Each row of a before or after table is a point. The points were changed in one or more steps. Then noise was added and the rows were shuffled. The steps act on columns, c1 being the first. Name the steps. A step turns or swaps two columns, mirrors them in a line or flattens them onto one, adds a multiple of one to another, or multiplies or shifts one. Angles are multiples of 10 degrees, from the lower column toward the higher: turns from -170 to 170, lines from 10 to 170 but not 90. Use the fewest steps. Two steps may share a column if one is a turn and the other turns, adds or multiplies; they go together, in the order done. Otherwise the lowest column goes first.

Before:
[[-0.09  0.34 -0.03]
 [-0.03  0.10  0.28]
 [-0.09  0.25 -0.53]
 [ 0.08  0.35  0.00]
 [ 0.32  0.42 -0.04]
 [ 0.14  0.31  0.19]
 [-0.26  0.07  0.05]
 [-0.38 -0.44  0.68]
 [ 0.79 -0.65 -0.05]
 [-0.40 -0.46 -0.19]
 [-0.07 -0.20 -0.53]
 [ 0.17 -0.58  0.04]
 [ 0.15 -0.07 -0.25]
 [-0.10  0.46  0.01]]
After:
[[-0.13  0.41  0.25]
 [-0.05 -0.05  0.31]
 [-0.26  0.02  0.09]
 [ 0.04  0.28  0.19]
 [ 0.15  0.06 -0.26]
 [ 0.17  0.17  0.30]
 [-0.36 -0.75  0.38]
 [ 0.33  0.40  0.19]
 [ 0.80 -0.54 -0.40]
 [-0.06  0.14 -0.55]
 [-0.39 -0.31 -0.40]
 [ 0.11 -0.52 -0.27]
 [-0.16  0.33  0.15]
 [-0.08  0.50 -0.31]]
Steps: turn c2 and c3 by 30 degrees

Before:
[[-0.62  0.58  0.47 -0.07  0.05 -0.12  0.07 -0.45  0.27]
 [ 0.39  0.18 -0.41  0.40 -0.40 -0.14 -0.38  0.04  0.49]
 [ 0.21 -0.19  0.02  0.44  0.33 -0.09  0.40  0.10  0.23]
 [ 0.42  0.22 -0.10  0.44  0.62  0.06  0.58  0.12 -0.04]
 [ 0.37  0.24 -0.23 -0.26  0.10  0.08  0.02  0.14 -0.14]
 [-0.17  0.46  0.15  0.08 -0.26 -0.06  0.67 -0.03  0.29]
 [-0.14  0.65 -0.28 -0.55 -0.55  0.18  0.01  0.24  0.63]
 [ 0.28 -0.15  0.06 -0.28  0.41  0.05  0.22  0.48 -0.18]
 [ 0.37 -0.14 -0.44  0.23  0.53  0.48 -0.09  0.44  0.01]
 [ 0.40  0.46  0.25 -0.37  0.09  0.29  0.25  0.42  0.45]
 [ 0.34 -0.26 -0.06  0.28  0.39  0.68  0.06 -0.39 -0.07]
 [ 0.04  0.31  0.60  0.18  0.12  0.76  0.26  0.29 -0.16]]
After:
[[ 0.18 -0.57 -0.43 -0.26 -0.54 -0.16 -0.11 -0.54  0.51]
 [-0.34  0.15  0.12 -0.47  0.42  0.06 -0.06 -0.27 -0.17]
 [-0.16 -0.43  0.04 -0.07 -0.42 -0.19  0.49  0.37  0.49]
 [-0.15  0.39 -0.56 -0.30  0.15  0.11 -0.22  0.17 -0.38]
 [ 0.48  0.11 -0.75  0.44  0.08 -0.11 -0.33 -0.05  0.28]
 [-0.40  0.10  0.13 -0.12  0.35 -0.13 -0.26  0.45  0.22]
 [-0.32  0.08  0.23  0.37  0.40  0.14  0.11  0.29 -0.30]
 [-0.34 -0.32 -0.10 -0.15  0.11  0.04  0.16 -0.27 -0.14]
 [-0.65 -0.19 -0.13 -0.12  0.62  0.01 -0.29  0.44 -0.08]
 [-0.18 -0.12 -0.47  0.04 -0.22 -0.10 -0.68  0.10  0.28]
 [-0.26 -0.35  0.36 -0.43  0.55  0.07  0.25  0.25 -0.17]
 [-0.47  0.01 -0.53 -0.45  0.07 -0.12 -0.02 -0.36  0.28]]
Steps: turn c1 and c7 by 150 degrees; turn c2 and c3 by -120 degrees; turn c4 and c8 by 90 degrees; flatten c6 and c9 onto the line at 110 degrees

Before, 11 rows:
[[ 0.08 -0.17  0.04  0.23 -0.25 -0.46 -0.06 -0.22 -0.12  0.02  0.12 -0.34
  -0.32 -0.41  0.31  0.54 -0.09  0.28]
 [ 0.00  0.32  0.08 -0.19 -0.22  0.05 -0.29 -0.10 -0.07 -0.21 -0.81  0.11
   0.53  0.08 -0.08 -0.09  0.08 -0.22]
 [-0.21  0.28  0.21 -0.28 -0.01  0.10 -0.26 -0.25  0.21  0.09  0.22 -0.22
  -0.15  1.23  0.33 -0.30 -0.03 -0.83]
 [-0.23  0.26  0.09 -0.05 -0.15  0.32 -0.39 -0.05 -0.18  0.03 -0.61 -0.36
  -0.17 -0.27  0.25 -0.27  0.15 -0.54]
 [ 0.23 -0.85  0.04  0.33 -0.45  0.03  0.63 -0.01  0.72  0.12 -0.14 -0.30
  -0.31 -0.39  0.24 -0.36 -0.13  0.14]
 [ 0.10  0.21  0.07  0.23 -0.31  0.06  0.81  0.05  0.04 -0.48  0.36  0.10
  -0.29 -0.43  0.26  0.11 -0.11 -0.05]
 [ 0.33  0.46 -0.22  0.33  0.07 -0.04 -0.10 -0.14  0.05 -0.01  0.28 -0.32
  -0.11  0.23  0.28 -0.07  0.33  0.00]
 [ 0.10  0.18  0.27  0.11 -0.36  0.15 -0.31 -0.27 -0.10  0.14  0.37  0.01
   0.47 -0.19  0.01 -0.14  0.12 -0.02]
 [ 0.29  0.08 -0.12 -0.98 -0.40 -0.04 -0.33 -0.29  0.08  0.01 -0.53  0.13
   0.33 -0.18 -0.33 -0.16  0.12 -0.67]
 [-0.19 -0.06  0.38  0.12 -0.40 -0.20  0.50  0.87  1.58  0.28  0.32 -0.14
  -0.21 -0.33 -0.27 -0.11  0.11  0.17]
 [ 0.22  0.18  0.13 -0.29  0.07  0.30 -0.28 -0.14  0.14 -0.38  0.35  0.15
  -0.07  0.20  0.34  0.03  0.26  0.31]]
After (11 x 18):
[[-0.22  0.28  0.21 -0.28  0.00  0.10 -0.26 -0.25  0.21  0.14  0.22 -0.22
  -0.15  1.22  0.05  0.42  0.03 -0.84]
 [ 0.09 -0.17  0.03  0.24 -0.25 -0.35 -0.06 -0.21 -0.13  0.50  0.13 -0.34
  -0.31 -0.41 -0.17 -0.31 -0.31  0.28]
 [-0.18 -0.05  0.37  0.13 -0.39 -0.23  0.50  0.87  1.58 -0.18  0.31 -0.14
  -0.21 -0.33  0.36 -0.03  0.01  0.18]
 [ 0.33  0.46 -0.23  0.33  0.07 -0.22 -0.10 -0.12  0.05  0.18  0.29 -0.33
  -0.11  0.23 -0.10  0.20  0.27  0.00]
 [ 0.21  0.19  0.13 -0.29  0.06  0.13 -0.27 -0.15  0.14  0.16  0.34  0.16
  -0.06  0.19 -0.46  0.15  0.38  0.31]
 [ 0.11  0.17  0.27  0.12 -0.36  0.07 -0.31 -0.26 -0.09  0.00  0.37  0.01
   0.47 -0.19  0.15  0.12  0.19 -0.01]
 [ 0.28  0.09 -0.14 -0.98 -0.40 -0.10 -0.33 -0.29  0.07 -0.32 -0.53  0.13
   0.33 -0.17  0.14 -0.02  0.09 -0.67]
 [ 0.24 -0.85  0.04  0.33 -0.46  0.09  0.62 -0.01  0.73  0.07 -0.14 -0.30
  -0.31 -0.39  0.11  0.43 -0.09  0.13]
 [ 0.10  0.22  0.08  0.23 -0.32  0.11  0.81  0.06  0.04  0.10  0.37  0.09
  -0.28 -0.43 -0.55  0.03 -0.08 -0.05]
 [-0.23  0.25  0.08 -0.05 -0.14  0.21 -0.39 -0.04 -0.17  0.08 -0.61 -0.37
  -0.17 -0.26  0.00  0.37  0.30 -0.53]
 [-0.01  0.32  0.09 -0.19 -0.21  0.00 -0.29 -0.10 -0.06 -0.19 -0.82  0.10
   0.52  0.08 -0.16  0.05  0.09 -0.23]]
Steps: turn c6 and c17 by 30 degrees; turn c15 and c16 by 150 degrees; turn c10 and c15 by 70 degrees

Before (10 x 32):
[[ 0.98 -0.07  0.24  0.04 -0.38  0.25  0.31  0.28 -0.07  0.38  0.03  0.12
   0.26  0.09 -0.16  0.24  0.01  0.24  0.34 -0.29  0.12 -0.44 -0.33 -0.24
  -0.32 -0.21 -0.15  0.04  0.03 -0.33 -0.29  0.27]
 [ 0.56  0.68 -0.23  0.52  1.10  0.49  0.35 -0.03  0.00 -0.47 -0.95  0.00
  -0.24  0.62  0.46 -0.85 -0.19 -0.61 -0.18 -0.33  0.89  0.37  0.14  0.53
   0.46  0.46  0.13  0.28  0.17  0.62  0.42  0.35]
 [ 0.32  0.20 -0.21 -0.20 -0.47  0.20 -0.18  0.12  0.24  0.59  0.08 -0.14
  -0.14  0.31 -0.09  0.24 -0.19  0.56  0.00  0.19 -0.09 -0.32  0.03  0.04
  -0.30 -0.08  0.08 -0.01  0.28  0.34 -0.51 -0.20]
 [ 0.20 -0.22  0.16 -0.38 -0.07 -0.03  0.02 -0.35 -0.07 -0.07 -0.64  0.24
  -0.23 -0.17 -0.09 -0.64 -0.02 -0.03 -0.19  0.18 -0.15 -0.20 -0.11  0.38
   0.08 -0.04 -0.04 -0.03  0.06 -0.40 -0.26  0.27]
 [ 0.01  0.15  0.06 -0.22  0.13 -0.10 -0.26 -0.46  0.40  0.35 -0.67 -0.35
  -0.57 -0.32  0.01 -0.95  0.50 -0.08 -0.35 -0.17 -0.50 -0.03  0.18  0.14
  -0.29 -0.22 -0.07  0.22  0.24  0.02  0.12  0.48]
 [ 0.20  0.29 -0.26 -0.20 -0.16 -0.03  0.21 -0.05  0.21 -0.17  0.39 -0.14
  -0.34 -0.04 -0.08  0.32  0.37 -0.02 -0.16 -0.28 -0.51 -0.28  0.29  0.29
  -0.30 -0.24 -0.13  0.22  0.25 -0.18 -0.46 -0.20]
 [ 0.39  0.70 -0.30 -0.02  0.51  0.10 -0.04 -0.26 -0.08 -0.13 -0.83  0.00
  -0.23  0.36  0.28 -0.69 -0.32 -0.30 -0.04 -0.36  0.61  0.28  0.28  0.25
   0.27  0.51 -0.18  0.36  0.09 -0.04  0.82  0.03]
 [-0.24 -0.24 -0.06 -0.56  0.17 -0.07 -0.35 -0.34  0.49  0.14 -0.34 -0.05
  -0.60  0.01 -0.01 -1.00  0.49 -0.21 -0.02 -0.29 -0.05  0.02 -0.21  0.47
   0.17 -0.32 -0.37  0.00  0.48 -0.35  0.13  0.69]
 [ 0.58  0.04 -0.03 -0.17 -0.08 -0.52  0.06  0.11 -0.12  0.19  0.02 -0.06
  -0.17  0.12 -0.06  0.18  0.27  0.59  0.11 -0.01 -0.16 -0.23  0.27  0.08
   0.16 -0.03 -0.10 -0.24 -0.27  0.07 -0.23  0.14]
 [ 0.17  0.04 -0.19 -0.18  0.20 -0.20  0.34 -0.21  0.11  0.48  0.18 -0.03
  -0.53  0.10 -0.36  0.39  0.20  0.30 -0.05  0.35 -0.11 -0.59  0.31  0.25
  -0.33 -0.43 -0.03  0.02 -0.27 -0.41 -0.22  0.08]]
After, 10 rows:
[[-0.27 -0.25 -0.05 -0.56 -0.34 -0.04 -0.35 -0.34  0.48  0.13 -0.35 -0.05
  -0.59  0.01  0.02 -1.00  0.50 -0.20 -0.03 -0.06 -0.08  0.01 -0.21  0.49
   0.17 -0.31 -0.35  0.00  0.49 -0.36  0.11  0.71]
 [ 0.00  0.15  0.06 -0.18 -0.19 -0.08 -0.26 -0.46  0.39  0.34 -0.65 -0.34
  -0.58 -0.30  0.01 -0.96  0.52 -0.06 -0.34 -0.05 -0.49 -0.01  0.16  0.15
  -0.27 -0.22 -0.06  0.23  0.22  0.02  0.13  0.49]
 [ 0.97 -0.06  0.25  0.06 -0.14  0.25  0.30  0.29 -0.06  0.40  0.02  0.10
   0.23  0.08 -0.16  0.25  0.01  0.25  0.33  0.46  0.08 -0.43 -0.31 -0.24
  -0.29 -0.21 -0.16  0.05  0.03 -0.34 -0.28  0.28]
 [ 0.22  0.29 -0.25 -0.19 -0.19 -0.02  0.20 -0.04  0.22 -0.17  0.40 -0.13
  -0.37 -0.05 -0.07  0.33  0.38  0.01 -0.16  0.24 -0.49 -0.29  0.28  0.29
  -0.27 -0.23 -0.13  0.23  0.23 -0.19 -0.48 -0.19]
 [ 0.58  0.06 -0.03 -0.16  0.02 -0.52  0.07  0.12 -0.11  0.17 -0.01 -0.07
  -0.18  0.15 -0.06  0.18  0.25  0.60  0.10  0.08 -0.16 -0.24  0.25  0.10
   0.15 -0.05 -0.09 -0.25 -0.26  0.07 -0.24  0.12]
 [ 0.18  0.03 -0.20 -0.20  0.24 -0.22  0.33 -0.22  0.11  0.48  0.18 -0.03
  -0.54  0.11 -0.39  0.41  0.20  0.31 -0.03 -0.30 -0.13 -0.60  0.33  0.26
  -0.35 -0.45 -0.02  0.03 -0.26 -0.40 -0.21  0.07]
 [ 0.19 -0.23  0.17 -0.38  0.19 -0.02  0.01 -0.31 -0.05 -0.07 -0.65  0.25
  -0.25 -0.17 -0.09 -0.67 -0.05 -0.03 -0.20  0.02 -0.18 -0.19 -0.11  0.37
   0.07 -0.03 -0.06 -0.04  0.05 -0.41 -0.27  0.27]
 [ 0.39  0.72 -0.29  0.00 -0.53  0.08 -0.03 -0.25 -0.07 -0.15 -0.82 -0.01
  -0.24  0.38  0.27 -0.67 -0.31 -0.30 -0.03 -0.33  0.62  0.26  0.28  0.26
   0.28  0.49 -0.17  0.36  0.12 -0.06  0.84  0.04]
 [ 0.31  0.21 -0.23 -0.20  0.33  0.22 -0.18  0.12  0.26  0.58  0.07 -0.15
  -0.12  0.30 -0.10  0.23 -0.20  0.57  0.02  0.38 -0.10 -0.32  0.03  0.04
  -0.29 -0.06  0.09  0.00  0.28  0.33 -0.51 -0.19]
 [ 0.56  0.65 -0.23  0.51 -0.70  0.48  0.35 -0.04  0.01 -0.45 -0.95 -0.02
  -0.23  0.59  0.48 -0.86 -0.20 -0.60 -0.18 -0.92  0.89  0.35  0.12  0.54
   0.42  0.45  0.14  0.27  0.19  0.61  0.43  0.34]]
Steps: turn c5 and c20 by -110 degrees
